Rows are points. The last column is the point's height on a tilted bowl or saddle (a function of degree 2), plus a little noise. Along how many of its main directions does it bend up, bend down or stay straight?
In the rows, zero is written as 128.

Points (17 x 4):
[[132 125 101 101]
 [131 171 186 175]
 [140  63  72 141]
 [138 138 161 138]
 [103  60 103 134]
 [115 145 161 144]
 [140 166 121 101]
 [171 141 229 239]
 [150 113 154 138]
 [103 126 153 136]
 [ 88 153 181 182]
 [165 140 118 113]
 [156  87  55 131]
 [108  92  62 115]
 [116 106 146 128]
 [153 135 135 122]
 [139 137 126 110]]
Directions: 2 up, 0 down, 1 straight

Points (17 x 4):
[[ 58  72 140 202]
 [147  94 123 100]
 [149 107 142 100]
 [136  90 190 111]
 [186 128 153 117]
 [116 209 106 221]
 [ 76  82 109 153]
 [150 107 163  99]
 [181 131 149 120]
 [111 148 196 106]
 [104 116 134 112]
 [133 136  67 139]
 [112 125 159 109]
 [168 113 132 106]
 [ 70 156 198 119]
 [149 122 128 108]
 [146 107 124 104]]
Directions: 1 up, 0 down, 2 straight

Points (23 x 5):
[[ 90 131 115 147 142]
 [110 159 167 201  78]
 [113 103 207  90  48]
 [109  85  83 111 119]
 [122 124 104 156 136]
 [165 149 137 101 143]
 [113 159 103 194 108]
 [ 34 164  91 167  85]
 [104 150 168 121 129]
 [172 158  82 133 140]
 [184 121 130 166 106]
 [ 94 152 146 104 145]
 [156 147 166 153 115]
 [109 136 166 135 126]
 [194 128 141 148 104]
 [158 158  84 145 142]
 [135 100 172 121  99]
 [108 166 151 118 147]
 [167 107  61  49  88]
 [117 140 134 129 150]
 [142  79 170 154  70]
 [ 85  58 153  76  44]
 [116 147 157 123 141]]
Directions: 0 up, 4 down, 0 straight

Points (45 x 7):
[[190 144  70 179 171 161  48]
 [139 154 165  64 153 143 121]
 [ 92  69 192 126 163 179  86]
 [144 180 128 166 116 111 118]
 [168 118 111 111  59 124 101]
 [174 100 129 129  73 115  98]
 [126 101 102  71  98  86 134]
 [132 141 117  93 138 107 137]
 [185 101 191 115 122 146  96]
 [ 79 137 161 109 115 169 127]
 [179  82 124 154 102 142  87]
 [110 113  84 175 136 127  78]
 [123 181  99 103  95  42 163]
 [ 86 185 152  88  92 120 151]
 [120  89 145 183 141 101  96]
 [ 72  97  88 142 147 105  92]
 [108 138 174 123 131  93 143]
 [ 98 144  75 122 134 147 115]
 [123 196 167 159  67 140 123]
 [ 90  86 124 145 133 160  92]
 [148 158 106 128  40 149  98]
 [193 159 206 145  90 128 110]
 [131 147 110 168 105  81 126]
 [172  86 158 125 150 126 107]
 [ 75 131  94 219  94 168  37]
 [ 74 180 169 128 149 118 137]
 [125 110 111  59 130 196 144]
 [113 113 121 173  81 133  93]
 [ 98  86 124 143  88 148  95]
 [137 171 127 172 154 130  98]
 [154 159 110 142 111 132 109]
 [168 121 101 170 192  80 103]
 [177  91 173  88 171 117 109]
 [ 46 113 157 150 137 109 105]
 [132 102 107 155 147 110 102]
 [ 92 100  69 173 196 123  44]
 [120 133 116 114 137 133 125]
 [143 137 171 139 135 144 116]
 [122  86 173 113 131  97 116]
 [ 71 115  83 129 154  95 108]
 [ 97 159  95 134  68 108 126]
 [132  83 127  86 154 132 121]
 [144 165 109  75 133 199 118]
 [ 56 121  52 184 139 169  33]
 [123 130 169 114 139 140 123]]
Directions: 1 up, 3 down, 2 straight

Points (70 x 9):
[[ 81  83 112 119 121 147 180 125 146]
 [156  93  86 109 174 111 124 126 119]
 [114 125 134 141 148 106 125 141 144]
 [127 106  93 150 100 120 158 101 138]
 [152 140 112  67 147 192 126 125  78]
 [124 136 159 132  15 127  85 111 203]
 [ 98 119 148 106 150 111 164 147 135]
 [121  94 109 140  96 125 225 155 152]
 [141 146 151 129 127 221 129  82  74]
 [ 92 134  63  90 134 147 185 127 126]
 [130 150 145 160 177 109 158 128 153]
 [139 154 134 166 176  44  64 169 194]
 [192  93 115 229 150 219 144 156  82]
 [122 152 143 112 176 144 123 114 119]
 [138 196 104  64 161 191 122  52  84]
 [121 115 144 125 151 126 103 132 126]
 [125 116 114  80 130 162  95 124 104]
 [124 101 213 197 117 149 107 111 159]
 [130  80  95 103 121 146 157 139 132]
 [108 217 125  84 158 121 121 108 136]
 [ 92  64 125 173 112  63 138  96 176]
 [131 102 139 172  98 107 156 125 161]
 [141 106  85 118 141 173  75 180 130]
 [131 124 166 156 132 146 103 205 177]
 [ 84 183 154 144 171  93 119 141 159]
 [145 195 131 130 165  87 127 181 182]
 [128 113 107 146  99 132 126  99 138]
 [128  85 114 193 128  81 132 124 152]
 [208 167 164 122 182 210  90 113  48]
 [ 79  98 146 139 164 149 138  77 121]
 [180 176  82 108 152  71 112 127 145]
 [ 67 128 106  75 151 102 120  72 124]
 [121 101 147 176 126 200 103 152 127]
 [ 63  91 168 148 125 166 127  74 131]
 [194 161  82  76 126  90  93 160 152]
 [ 92 185 135 170 149 112 141 141 166]
 [165  25 156 146 107 122  91  95 121]
 [128 165 149  87  86 167 163  96  96]
 [ 76 135 135 127  73 130 146 119 155]
 [135 135  95 157 168 162 133 125 122]
 [144  71  99 124 111 106 209 177 161]
 [110 111  82 134 215 166 111 128 110]
 [ 81 186 164 135 113 138 165 163 153]
 [163 185 156 120 156  91  63 105 171]
 [102  96  85 134  92 139 127 158 160]
 [ 51 127 185 122 125 164  56 130 102]
 [135 131 110 139 148 159 114 191 152]
 [ 89  99 136 134 160 102 110 123 129]
 [153 138 115 171 134 121  70  76 135]
 [135  57 129 118 139  89 135 172 162]
 [122  56  81 152 147 176 178 153 142]
 [118 125 147 109 170 101 160  66 135]
 [169 169 125  80 101 166 161 129  84]
 [115  75 119 136 168 127 145 158 135]
 [ 92  94 120 106 102 112 121 100 148]
 [212 133 133 146 128 116  99 170 142]
 [150 137  43 135 142 134 150 131 112]
 [130 120 170 129 142 182 170 156 129]
 [159 114 153 111 138 118 149 173 149]
 [ 30 116 139 149 125 139 146 123 143]
 [160 139 144  65 103 149 149 105  89]
 [ 61 144 142 172  97 114 114 141 176]
 [138 113 174 188 132 153 185 120 156]
 [ 95 135  61 110 137 131 114 121 137]
 [141 119 149 136  98 123 104 130 150]
 [108 191 142 166 113 153 101 142 179]
 [ 96 172 141 131  93  70  47 139 204]
 [129  97 110 173  25  92  91 121 214]
 [ 96 148 186 177  85 131 124 155 196]
 [141 163 159 128  74  82 156 196 184]]
Directions: 5 up, 3 down, 0 straight

Points (77 x 9):
[[103 107 179 102 140 134 129 138 119]
 [130  87  99 114 169  99 104  57 104]
 [130 140 193 109  90 170 180 150 133]
 [144 125 110 138 131 128 136 108 111]
 [188 136 140 139 172  93 106 123 137]
 [ 88  79  80 141 130 160 109 121  70]
 [117  30  85 119 106 133 140  84  87]
 [ 74 149 149 123  68 150 117  28  97]
 [128  79 160 133  68 103 129 112 135]
 [115 135  92 120  33 131 122 126 104]
 [148  47 113 132 152 130 204 152  57]
 [131  89  89 171 174  64  78  93 132]
 [154 188 106 128 162  80 133  60  69]
 [173 140 131 111 148 104 169 131 112]
 [100  47 151 121 108 128 180 152  82]
 [169 199 189 111 128 194 122 127  96]
 [161 137 105 136 177 149  86 124 113]
 [136 133 120 183   7 181 124 102  98]
 [136 143 115 136 143 144 142 135 104]
 [160 146 107 125  64 138  82 151  90]
 [160 109 114 190 118 171 146 104  79]
 [ 88  74 150  96 158 116 117 172 111]
 [182 107 128  73 125 139 176  77 133]
 [191  52 152 176 154 106  68 112 115]
 [107 118 121 122  62 207 131 109 110]
 [ 83 145 186  87 139 178 119  93  92]
 [129  89 118 137 143 142  85 206 102]
 [ 96  65 136 112 181 103 147 133 101]
 [135 121  84 124 133 149 144 118  91]
 [188 147 172 123 110 145  85 164 113]
 [176  90 135 137 143 146 152 113 112]
 [115  75 163 160 164  97 133  55  93]
 [131 156 108 169  90 149 128 130  88]
 [124 210 153 109  97 162 148 105 100]
 [ 59  95  99  77 104 170  56 115  83]
 [159 127 125  78  82  98 152 121 141]
 [143 169 170 158 138 152 109 169 113]
 [112 152 123 101 170 165  94  52  74]
 [119 144 158 180 113 118 100  92 116]
 [131 113 151 174  97 111 132 147 113]
 [167  65 137 131 115  52  90  85 121]
 [110 191 163 106 148 147 136 147  92]
 [153 164 140 154  80 143 125 162 103]
 [139  93  74  77 132 119  97 154 118]
 [117 200 147 172  40 150 147 100 103]
 [207 125 130 156 110 129 164  92 108]
 [132 152  86 136 105 101  75 109  94]
 [110 134 137 197 119 142 123  98  94]
 [147 115 114 168 129 166 156 139  85]
 [145  92 157 126 146 208 122 128  89]
 [205 140 105 132 149 101 187  84  73]
 [109 107 134 156 140  58 108 133 132]
 [178  97  96  99 172 111  85 105 122]
 [143 103 124 153  93 133 165 144 106]
 [ 49  70 142  98 104 109  91 105  98]
 [ 97 106 103 171 103 114 109 140  89]
 [ 18 128 134 140 130 106 139 147  43]
 [131  92  97 171 157 140 100  85  89]
 [118 155  57 133 143 178 120 151  46]
 [ 95  69  98  95 147 156 143 154  81]
 [150 141 112 158 112 132 134  90 103]
 [171  96 115 134 176 132 134 142 111]
 [197 177 138  92 109 156 137 145 101]
 [137 189 138 135 200 130 108 112 113]
 [119 165 100 165 120 184 136 142  62]
 [123 114 129  77 171 140 127 142 115]
 [124 135 151 162 180 130 203 107  74]
 [ 64 116 117 122 117 166 139 123  73]
 [114  88 173 139 122 144 114  93 119]
 [109 120 149 176 188 113 132 110 119]
 [ 95 109 179 141 124 123 120 166 108]
 [139  85 184  91 136  73  82 132 148]
 [ 52 114 111 154 117  91 126 189  65]
 [100  79 138 162  87  85  77 160 101]
 [155 109 130 140 163 123 151 155 114]
 [177 130 173 162 174 112  87 130 150]
 [148 148  84  77 162  32 117  97  92]]
Directions: 1 up, 6 down, 1 straight

Points (63 x 9):
[[125 141 124  95 101 131  94 130 133]
 [143 158 168 100 135 179 130 135 138]
 [191 125 139  52 113  63 110 137 183]
 [111 131 190  94 135 113  48 156 175]
 [142 106 178 123 134 131 115 110 171]
 [114 117 136 170 156 113 138 129 120]
 [109  58 152 118 107 151 133  82 138]
 [162 163 120 159  33 145 108 170  80]
 [103  94 155  95 152 132 107 113 154]
 [101 125 120 175  84 122 133 166 110]
 [122 120  82 127 165  81  81 116  84]
 [133 104  47  66 148 239 156  89  52]
 [112 108 102 120 114 128 112 123 106]
 [167 168 148 142 134  92 167 135 117]
 [166 110 134 121 158 126  98 156 129]
 [138 145 219 157  60 124 161 132 173]
 [101 182 130 140 125 177 108  67  96]
 [194 107  89 178 130  73  95 231  59]
 [ 90 108 147 129  84 122 122 107 147]
 [ 47 148  78 102 130  90  83 127 133]
 [162  69 103  98  86 162 168 168  86]
 [189 126 169 178 116 146  79 164 140]
 [ 80 157 182 150 166 148 128 131 160]
 [ 89  50  86  77 101 136 179 113  98]
 [106  83 168  61 118 150 153  60 193]
 [116 104 132  95  92 180 126 134 125]
 [104 122 213 124 152  82  92 112 203]
 [162 112 116 103 139  91  95 135 125]
 [ 99 113 137 126 152 120  79 144 131]
 [118 115 110  94 186 138 109 159 119]
 [188  75 111 110 147 128 143 116 122]
 [112 115 143 102 221 130  84  86 146]
 [141 111 122  99 108 125 169  85 148]
 [108 131  86 167 174 183 151  70  78]
 [ 51  69 149 140 187 123  88 195 163]
 [159 151  84 105 178 117  95  74 106]
 [126 124 197 165  73 134 139 166 153]
 [140  98 143 133 152 169 123 162 127]
 [122  92  79 139  96 152 145 127  78]
 [148  98 110 123 161 122 137 123 111]
 [126  86 160 198 192  83 190 101 120]
 [ 87 112 113 120 100  65  93 135 125]
 [ 48 165 158 147 165 141 180  82 178]
 [ 70 136 174 109 116  84 122  95 203]
 [148 168 152 138 119 136 126 138 124]
 [142 174  87  96  88 122 131 138 112]
 [ 70  88 141 109  92 140 171 124 159]
 [144 145 103  74 122 116 139 204 109]
 [136  63 105 150 135  86  96 157  85]
 [100 106 133 151 157 100 158 106 129]
 [ 83 117 135 147 118  98 127 148 139]
 [153 173 216 120  43 131 136 105 198]
 [149 113 147  86 120 124 136  76 178]
 [164 101 130 148 127  95 172 106 119]
 [102 100 140 127  60 112  97 101 132]
 [108 165 113  88 108 135  47 199 119]
 [182 128 119  70 145 116 112 209 108]
 [161 121 101 172 192  92  59 137  86]
 [121 136 149  90 100 166 164 107 155]
 [ 52 122 148 114 124 101  70  99 149]
 [172 116 174 116 168 161  96 131 165]
 [151 140 117 103 112 177 181 158  99]
 [100 115  73 136 122 167 176 146  94]]
Directions: 2 up, 3 down, 3 straight
